Every row gives one point. Each copy is the shape, with its points in the same order, stretched, turned, moved and blurred by noise. Is it also mirrored, or only turned?
In the rows, 100 means zero.

Shape (6 x 2):
73 57

124 135

128 68

76 114

81 79

134 43
Copy 1:
108 61

106 142

151 96

85 104

110 82

169 80
Copy 1 is: only turned
Copy 2:
46 113

140 93

74 63

107 136

73 119

50 47
Copy 2 is: only turned
Copy 3, 6 rows:
63 48

120 143

134 59

74 120

69 77

136 25
Copy 3 is: only turned

Shape, 8 rows:
95 28 97 64

125 115 93 114

103 178 80 107

111 176 118 100

77 90 68 46

93 162 88 118

82 74 118 70

58 57 94 88
Copy 1:
109 36 90 110

100 137 89 127

74 192 76 89

107 187 95 77

85 91 60 78

67 175 86 90

106 76 109 77

60 60 108 93
Copy 1 is: only turned
Copy 2, 8 rows:
82 83 154 125

129 84 100 88

124 118 62 98

125 135 82 72

66 96 120 128

124 128 74 113

92 119 151 128

98 103 139 158
Copy 2 is: only turned
Copy 3 (8 x 4):
83 86 179 107

112 95 67 64

80 127 17 74

120 139 36 91

33 118 135 102

84 109 21 94

94 102 145 132

59 74 133 145
Copy 3 is: only turned
Copy 4:
141 86 20 101

98 143 115 120

55 121 162 156

95 105 185 131

90 61 63 170

61 111 151 130

132 58 87 103

87 77 46 101
Copy 4 is: mirrored

Shape, 10 rows:
75 79 133 90 80 47

98 122 159 132 118 74

127 94 155 101 96 89

99 87 153 98 95 179

35 102 60 107 83 107

120 106 161 75 113 108

97 111 101 75 100 62

86 39 127 77 128 145

112 124 57 77 126 46

63 99 152 77 119 169
Copy 1:
94 145 76 93 79 43

46 110 127 84 71 76

62 92 94 130 73 90

101 108 88 151 93 185

135 149 87 38 149 111

80 76 110 143 60 117

102 95 109 84 90 64

127 100 49 137 57 154

96 56 119 51 89 52

125 116 110 122 81 174
Copy 1 is: only turned
Copy 2, 10 rows:
32 137 72 116 58 137

56 114 84 33 64 108

75 90 89 74 37 139

164 127 96 76 71 157

85 160 91 139 132 75

96 80 96 60 63 165

48 91 97 109 98 125

147 129 28 98 88 179

37 52 100 112 120 98

150 146 86 57 119 167
Copy 2 is: mirrored

Shape:
102 107 41 79 75 105 107 110 133

107 105 103 86 160 104 106 57 110

129 26 100 130 110 120 155 109 73

104 118 78 84 21 152 76 117 101

133 39 112 161 98 102 116 127 97

76 67 104 129 97 98 126 90 74

119 92 97 70 29 89 108 104 94

106 137 112 123 172 86 157 96 108

159 65 86 135 83 107 119 124 75

101 100 66 86 50 106 82 153 103

103 130 76 89 192 86 119 82 66

102 135 62 114 145 76 104 39 87

98 105 97 77 93 89 79 108 111
Copy 1, 13 rows:
75 44 72 135 47 93 102 119 102

136 94 63 47 43 135 127 120 121

64 105 98 79 59 114 96 5 79

10 74 107 172 109 131 107 112 83

99 116 111 124 94 100 76 8 87

68 112 63 93 109 91 100 51 118

33 112 97 131 82 96 84 121 89

157 105 83 64 71 84 172 92 127

81 108 109 116 89 105 111 32 55

60 53 118 156 108 101 85 105 71

150 82 65 23 75 109 179 112 93

143 99 10 71 72 90 165 115 110

103 82 93 102 86 102 90 130 99
Copy 1 is: only turned
Copy 2:
102 122 73 84 72 87 116 92 161

112 72 114 116 142 83 142 67 89

76 52 101 38 121 117 112 148 69

84 120 111 75 27 53 58 80 124

103 72 78 71 119 89 68 174 71

78 73 132 104 94 132 91 121 95

53 91 83 98 44 70 101 113 121

142 107 85 111 110 119 165 83 54

84 79 50 58 98 85 77 127 73

77 156 84 81 66 78 68 130 137

99 113 97 114 151 133 148 46 73

109 66 78 150 114 121 119 22 109

88 123 103 119 100 71 97 112 119
Copy 2 is: only turned
